Each row is a point. Each copy is the shape, with its points in the same order, stretched, turned, moved and blurred by noise. Some copies are also mirrored. Which?

Shape (9 x 3):
[[ 96  30 -16]
 [-26  20 -31]
 [ 55  -3  30]
 [-26 -27 -44]
 [-12 -32 -30]
 [-25  35 -39]
 [-24 -15 121]
 [-28  20 -46]
 [  6  -1  -2]]
Copy 1, 9 rows:
[[ 57 -31  44]
 [-24   1 -15]
 [ 56 -16 -14]
 [-43 -37 -35]
 [-17 -52 -27]
 [-44  -2   9]
 [ 64  59 -99]
 [-42 -11  -3]
 [  6 -14 -32]]
Copy 1 is: mirrored
Copy 2 (9 x 3):
[[-36 -67  39]
 [-29  48 -22]
 [ 28 -36  31]
 [ -1  34 -73]
 [  7  16 -53]
 [-41  50 -11]
 [112  45  57]
 [-31  48 -32]
 [  7   9  -6]]
Copy 2 is: mirrored
Copy 3 (9 x 3):
[[  39 -102  -60]
 [ -33   -5  -60]
 [  13  -73    8]
 [  -6   35  -28]
 [   0   16  -23]
 [ -33   -9  -66]
 [ -66  -62   97]
 [ -45   17  -65]
 [  -5  -29  -26]]
Copy 3 is: mirrored

Shape:
[[-59  29 -27  26  15  45]
 [-78  -6 -17 -13  48 -73]
 [ -3 -38 -30 -21  41  25]
 [ 31 -11  -8 -46  15 -24]
 [-62 -80   1 -32 -77   3]
 [  0 -91  66  26 -16  -9]
 [-32 -80  55 -12  58 -43]
 [ -1 -14  51   9   8 -29]
 [-31  31   4 -33  34 -49]
 [-49  95  66 -28   7 -25]
 [-13  27 -57  56  29  22]
 [  6  29 -26   3 -25 -27]]
Copy 1 (12 x 6):
[[ -40   51   11  -40  -28   62]
 [ -95   39   -4  -18    8  -45]
 [ -22  -25  -59   -3    4   30]
 [  17  -24  -35    6   28  -41]
 [ -33  -46  -41  -18 -107  -29]
 [ -37  -47  -17   77  -56   -6]
 [ -71   -4  -53   77   -4  -32]
 [ -13    8    1   46  -17  -24]
 [ -28   53   -8   -2   22  -45]
 [  15  121   21    3  -21  -35]
 [ -41   14   31  -36   28   57]
 [   2   -4   32  -26    9  -17]]
Copy 1 is: mirrored
Copy 2:
[[ -27   48  -21  -14   -1   89]
 [-108  -36  -33    3   32    5]
 [   9  -27  -52  -47   31   34]
 [  12  -26   -5  -58   -2  -20]
 [ -29  -69  -41   -7 -107   31]
 [  27  -38  -61   49  -39  -48]
 [ -39  -46  -95   23   18  -53]
 [  -2    3  -18   19   -8  -42]
 [ -64   11    3  -32   18  -13]
 [ -69  102   18  -20  -31  -26]
 [   2   16   -5    2   32   96]
 [  -3   -4   51  -21   -8   30]]
Copy 2 is: mirrored
Copy 3:
[[ -11   46  -25    6    0   80]
 [ -73  -15  -43    4   88   -7]
 [  46  -17   -7  -12   33   27]
 [  31  -13    3   -4   17  -48]
 [ -55 -102   -1  -17  -38   26]
 [ -15  -78  102   18   24   10]
 [ -31  -60   60  -21   96   -6]
 [ -23   -9   63   14   29  -21]
 [ -38   24  -20   -8   45  -33]
 [ -78   91   14  -29   -1  -27]
 [  31   45  -24   61   21   59]
 [  -2   14  -13   46  -16  -23]]
Copy 3 is: only turned

Shape (14 x 9):
[[  -3   -5   10   13  -32   21   40  -47  -28]
 [  -8   12   28   32  -43   44  -26   27  -17]
 [ -46   -5   22   18    2   23  -13   23    7]
 [  30   30    8  -11  -46   36   -4  -38  -18]
 [  40   35  -42   33    6  -54  -24   21  121]
 [  15   -4    1   14    2   44   45   21   10]
 [  34   19  -59   30    8   42   11  -53  -16]
 [  26   28   41    3   17   31   17   18  -31]
 [   1    8  -45  -85  -14   24   -8   38  -34]
 [ -13   23   -1   26    4  -38   90   19  -38]
 [   1   -5   -7  -22  -53   20  -16    7   17]
 [ -80   -9   21    2   13   36    7    5  -13]
 [  11  -68   23   33  -61 -104  -10  -84  -20]
 [  16   -5   29   33    5   18  -18   27  -28]]
Copy 1 (14 x 9):
[[ -22   36    8   13  -20   49    5  -28   -9]
 [ -14   15    0  -37  -10   54  -42   47   25]
 [ -19    3    6  -52   26   21  -27    2   25]
 [  -8   54  -33    3  -49   39  -30    9   -2]
 [ -41  -38  -45   11  -61 -100    8   53   76]
 [  -8   -8  -31  -31   -9   30   40    8   27]
 [ -26    4  -71   55   -5   35    3    2   13]
 [  29   50  -18  -31   12   22   14   31   -5]
 [   0  -16  -67  -71  -14   18  -34   -4  -72]
 [ -37   13   34   -6   14   -1   68   13  -50]
 [ -21   -4  -23  -38  -52   22  -40    2    7]
 [ -31   17    9  -63   56   37  -23  -34    3]
 [   9    8  101   72  -71   -6  -47  -52  -38]
 [  27    7    3  -20   11   26  -19   40    9]]
Copy 1 is: only turned
Copy 2, 14 rows:
[[ 20  22  -6 -26 -47  15  16 -36   1]
 [  8 -18  -7  -9 -79  -7 -29  23   3]
 [-38 -26 -25 -16 -51 -10 -25 -17  13]
 [ 35  31  35 -26 -36  12 -30  15   8]
 [-57  -4  32  75  36   4 -34  32  81]
 [  4   6 -58  -2 -27  -3  -2  -4  32]
 [ 19  62 -19   8 -16  66 -18  -4   0]
 [ 10  18 -32 -17 -18 -37 -21   3  -6]
 [ -9 -13 -26 -70   6  41  19  59   1]
 [-16  34 -25   7 -11 -29  77  -8  -7]
 [  2 -22  17 -19 -24  23  -9  27  38]
 [-50 -19 -37 -42 -58  -5 -18 -41   0]
 [ 28 -22 102  33   1  19  58 -70 -39]
 [  0 -22 -20  14 -36 -19 -26   3 -22]]
Copy 2 is: mirrored
